Each point is reached from the start by the listed moves, each made once or not at all, plus a little noise. Is the number of moves made odd or even? Then give how often each move was made.
In the rows, zero is written as 128.

Moves:
(1): [104  56 133]
(2): [152 110 149]
(3): [ 80 197 187]
Start: [113 162  75]
Points:
[115  70 103] => even (1, 1, 0)
[ 46 166 144] => even (1, 0, 1)
[117 167  74] => even (0, 0, 0)

Moves:
(1): [126 145 155 117 114  92]
(2): [ 73 139 143 138 146 138]
(3): [145 120 153  98 182 144]
(4): [134  96 149 131 144 130]
(5): [134 137 113 146 155 116]
(6): [125 139 138 164 131 161]
Start: [121 130 152 133 119 112]
Points:
[ 89 119 240 104 193 106] => even (1, 1, 1, 1, 0, 0)
[143 134 165 123 201 114] => even (0, 0, 1, 0, 1, 0)
[ 85 128 249 142 193 136] => odd (1, 1, 1, 1, 0, 1)
[140 100 206 143 190 163] => odd (0, 0, 1, 1, 0, 1)

Moves:
(1): [162 127 123 122 130 127 108 165 112 171 124 126]
(2): [132 138 123 120 147 131 150 126 135 117 142 117]
(3): [128 121 151 155 120 122 127 106 142 135 114 128]
(4): [158 139 112 146 126 114 130 151 137 104 139 127]
(5): [121 108 156 119 142 133 122 135 126 124 132 137]
(6): [100 166 129 152 111 172 120 148 167 133 128 144]
(7): [108 117 118 140 145 121 142 125 134 133 122 129]
(8): [119 124 152 105 131 127  99 117 173 144 132 129]
(9): [136 138 120 126 149 134 117 128 128 120 116 124]
(10): [130 133 122 157 112 131 123 115 127 145 151 105]
(11): [144 130 119 117 154 162 119 123 145 114 146 151]
Start: [122 113 133 129 123 124 126 118 129 106 120 118]
Points:
[150 138 157 151 198 187  80 163 249 120 134 152] => even (1, 1, 1, 1, 1, 1, 1, 1, 1, 0, 1)
[154 126 135 165 132 107 150 117 160  78 132 108] => odd (0, 1, 1, 1, 0, 0, 0, 0, 0, 0, 0)
[181 150  90 154 170 156 125 121 161  65 176 103] => odd (0, 1, 0, 1, 0, 0, 0, 0, 1, 1, 1)

Moves:
(1): [120 143 128 126 144 126 123 110 107 128 139 143 126 120 114 116 153 130
 114 145 109]
(2): [127 130 141 100 134 132 124 125 104 128 121 120  99 113 119 133 135 127
 127 113 117]
(3): [105 138 145 118 123 133 116 151 137 133 122 106 105 131 153 108 118 112
 143 130 132]
(4): [134 136  97 133 110 114 160 114 146 138 133 129 138 148 136 134 110 124
 127 127 108]
(5): [142 145 106 106 131 116 128 129 134 135 109 139 132 164 141 124 143 156
 128 127  97]
(6): [142 117 117 103 145 157 108 123 155 143 142  65 132 123 111 115 132 123
 124 140 133]
(7): [136  98 113 145 111 130 130 156 131 121 129 133 129 130 121 108 137 141
 141 126 132]
(8): [ 97  85 126 114 150 119 146 150 123 130 148 139 115  95 121 133 151 124
 131 134 165]
(9): [146 143 154 130 140 119 103 111 158 138 122 109 111 158 104 128 103 115
 112 113 128]
(10): [110 109 126 144 145 124 115 148 126 132 132 132 140 110 135 145 122 125
 115 115 111]
(11): [121 128 123 126 141 139 108 106 134 120 153 109 123 145 138 121 136 125
 108  81 166]
(12): [107 129 115 146 131 143 148 157 114 115 120 163 113 134 121 131 165 137
 130 111 159]
(13): [160 120 116 115 137 122 134 142 149  97 123 127 110 142 115 129 104 123
 139 117 127]
(14): [133 137 131 112 115 104 140 133 137 124 152 150 143 118  95 149 122 124
 104 127 119]
(15): [130 146 135 145 132 138 132 120 100 132 150 193 121 116 119 150 119 150
 144 160  85]
(16): [122 134 127 109 166 127 134 127 152 146 120  94 147 137 137 109 169 113
 140 107 132]
(17): [130 131 115 135 130 137 133 126 147 138 117 114 121 107 153 108 132 136
 136 121 147]
(18): [158 109 132 133 144 144 129 122 122 135 152 147 135 145 142 126 125 127
 100 137 113]
Start: [111  85 141 144 131 169 144  88 145 116 141 103  97 129 138 117 127 149
 178 115 148]
Points:
[114  95 136  82 187 172 141  67 186 145 183  42 131 115  78  88 188 123
 150 115 133] => even (1, 0, 0, 0, 0, 1, 0, 0, 0, 0, 0, 0, 0, 1, 0, 1, 0, 0)
[ 80  90 139 134 210 172 155 115 106 147 185 215  24 156 134 137 161 170
 145 123  62] => odd (1, 1, 1, 1, 1, 0, 0, 1, 1, 1, 0, 1, 0, 0, 1, 0, 0, 1)
[ 55  69 123 191 149 208 124 160 117 100 175 176  63 121 154 113 159 170
 191  70 171] => even (0, 0, 1, 0, 0, 0, 1, 0, 0, 1, 1, 1, 0, 0, 1, 0, 0, 0)
[110  38  77 105 239 163 151 107 226 151 228  91 118 195  87  96 228 146
  86  33 153] => odd (1, 0, 0, 1, 1, 1, 1, 1, 1, 1, 1, 1, 0, 1, 0, 1, 0, 1)
[149  25 159 114 156 155 155 119 170 130 188 123  54 103 104 108 139 144
 132  89 173] => odd (0, 1, 0, 0, 0, 0, 1, 1, 1, 0, 0, 0, 0, 1, 0, 0, 1, 1)
[155  59  87  84 214 188 163 139 249 134 224 116  57 224  93  82 168 154
 155  58 154] => even (0, 0, 1, 1, 1, 1, 1, 1, 1, 0, 1, 1, 1, 1, 1, 1, 0, 1)
[168  66 120 146 181 185  93 101 229 111 213  86  74 126  70 117  80 156
 151  60 143] => odd (0, 0, 0, 0, 0, 1, 1, 0, 1, 1, 1, 0, 1, 1, 1, 0, 1, 0)

Moves:
(1): [138 115 124 145 133 110 145 125 131 130 120 113 139 146 112 134 135 114
 150 129 152 100 135 132 135 119]
(2): [145 143 170 140 138 111 148 147 128 147 117 120 128 157 116 103 135 121
 141 132 132 127 109 143 140 139]
(3): [140 141 164 135 102 119 118 158 113 136 119 134 129 141 134 123 166 123
 138 118 108 120 115 101 113 154]
(4): [134 121 119 130 114 122 110 131 134 131 143 116 131 129 130 131 133 111
 128 129 120 135 129 117 114 137]
(5): [115 110 129 135 167 122 123 113 137 117 124 123 117 146 111 134 105 142
 132 142 129 132 130 132 142 131]
(6): [141 118 151 131 142 126 150 141  86 138 128 108 135 129 131 108 139 104
 139 114 123 137 138 136 130  98]
(7): [129 120 118 124 126 132 129 124 128 117 122 122 135 120 120 141 124 137
 117 119 135 122 119 124 106 134]
(8): [125 122 133 129 135 121 141 124 134 123 127 115 134 129 116 123 113 128
 124 128 116 144 138 120 135 132]
(9): [104 129 140 126 119 117 120  98 144 124 146 126 128 141 111 112 115 146
 120 140 113 117 145 124 123 167]
(10): [119 115 112 133 136 155 144 125 126 130 123 119 119 110 147 135 124 117
 134 141 137 140 145 117 114 142]
(11): [146 120 128 134 117 144 123 136 117 128 121 130 125 128 129 141 127 135
 134 142 142 127 129 113 124 150]
(12): [138 116 117 122 125 134 129 130 137 122 126 134 126 117 118 126 125 121
 128 134 134 121 106 127 142 130]
(13): [130 138 108 106 162 145 112 168 137 126 119 139 101 116 148 120 143 153
 155 133 138 160 152 115 150 160]
(14): [129 144 111 147 137 122 116 127 127 117 157 152 131 116 152 129 159 122
 131 109 157 139 140 140 128  98]
(15): [118 147 129 128 121 111 102 110 133 117 138 144 136 111 150 132 123 133
 123 112 144 108 123 138 130 120]
(16): [117 139 109 147 137 118 114 109 147 109 154 132 136 133 105 124 110 156
 122 119 145  88 123 126 133 113]
(17): [133 117 126 143 148 152 130 166 139 118  86 137 129 128 133 134 125 139
 126 153 150 114 128 144 141 142]
(18): [152 102 136  83 118 149 126 155 119 102 119 134 136 125 114 156 104 125
 129 134 142 121  97 114 114  99]
(19): [140 125 119 115 109 146 131 117 125 139 119 140 142 115 109 126 111 119
 123 135 109 118 114 114 110 140]
(20): [117 120 138 123 128 129 127 122 108 131 101 121 123 135 117 112  98 115
 124 117 129 158 115 143 108  99]
(21): [131 125 120 132 130 138 126 106 121 124 132 119 100 132 125 137 111 112
 119 130 116 127 156 115 122 131]
(22): [122 134 140 134 117 128 127 130 120 117 122 123 135 153 117 134 114 119
 122 129 112 117 119 130 125 157]
(23): [114 151 122 141 115 107 120 110 107 118 145 138 132 103 135 148 131 122
 132 123 142 113 138 152 107  88]
(24): [123 127 131 145 147 144 106 144 130 118 128 122 132 128 109 150 139 116
 138 127 174 116 122 114 140 129]
Start: [149 134 128 114 124 119 138 160 144 110 143 156 153 115 138 159 138 127
 139 158 119 128 125 143 104 132]
Points:
[139  76 119 169 230 179 140 210 110  78  91 147 140  99 131 162 128  78
 167 173 226 159 124 172 124  75] => even (0, 0, 0, 0, 1, 1, 0, 0, 0, 1, 0, 1, 0, 1, 0, 0, 1, 0, 0, 1, 0, 0, 0, 1)
[150 140 125 154 184 162 106 145 122  82 161 157 130  94 103 122  92 102
 172 151 207 134 159 106 113 159] => odd (0, 1, 0, 0, 0, 1, 0, 1, 1, 1, 1, 1, 1, 1, 1, 1, 0, 0, 1, 1, 1, 0, 0, 1)
[188 106 183  71 129 109  81 214 170  62 131 156 144 139 100 162 113 164
 171 186 136 127  82  73  98 249] => even (0, 1, 1, 1, 1, 0, 1, 1, 1, 0, 1, 1, 1, 0, 1, 0, 0, 1, 0, 0, 0, 0, 0, 0)
[133 137  44 129 198 153  52 173 160  11 177 199 115  53 179 232  94 149
 162 175 232  98 177 144  87  86] => odd (0, 0, 0, 1, 1, 0, 0, 0, 0, 1, 0, 0, 1, 1, 1, 1, 1, 1, 0, 0, 1, 0, 1, 0)
[131 145 177 169  69  90  99 159 107  68  84 165 184 139 113 187 117 130
 142 162 164  47 109 163  35 184] => even (1, 0, 1, 0, 0, 0, 1, 0, 1, 0, 1, 0, 0, 0, 1, 0, 1, 0, 0, 1, 0, 1, 1, 0)
[100 104  66 136 168 136  87  97 157  57 167 132  85 100  95 163  37 151
 153 201 145 153 193 107  79 178] => even (0, 0, 0, 1, 1, 0, 0, 1, 1, 1, 1, 1, 1, 0, 0, 1, 0, 0, 0, 1, 1, 0, 1, 0)
[143  52 133 144 185 168 165 169 107  82  77  93 121 142 101 151  46  56
 136 198 106 175 148 145  98 149] => even (0, 0, 0, 1, 1, 1, 0, 1, 0, 1, 0, 1, 0, 0, 0, 0, 1, 0, 0, 1, 1, 1, 0, 0)
